Every row gives one point. The ring and each string are closed loops that go straight from each point to the next, and from the last back to the first. Before rounding, they use only three directions, however many columns there are. Count how often each string passes through the ring. Passing back the other way cancels.

Ring, 10 rows:
[[ 17.2 -13.7   3.7]
 [ 22.7   0.4   8.6]
 [ 20.8   7.0  10.1]
 [  8.4  15.4   8.4]
 [ -4.4  13.6   5.3]
 [-12.7   7.8   4.0]
 [-19.5  -4.9   4.1]
 [-16.5 -18.0   4.2]
 [ -6.4 -23.0   2.8]
 [  8.9 -19.9   2.1]]
String (19 x 3):
[[ -9.2   5.3  -7.9]
 [ -1.3   1.0  -1.9]
 [ -1.8   2.4  -1.4]
 [ -8.6  12.6  -4.9]
 [-16.4  19.9  -2.8]
 [-17.8  11.2  11.1]
 [-20.9   9.7   4.7]
 [-22.5   7.4  -7.6]
 [-16.9  -0.3  -4.0]
 [-28.4  -7.4   0.5]
 [-27.9 -15.0  10.8]
 [-29.0 -20.6  15.0]
 [-32.1 -23.3   4.8]
 [-26.4 -20.3   2.9]
 [-31.1 -23.3  14.3]
 [-14.2 -11.8  12.1]
 [-11.7  -9.0  13.3]
 [-29.1  -7.9  15.1]
 [-26.9   2.1   2.1]]
Times through: 0
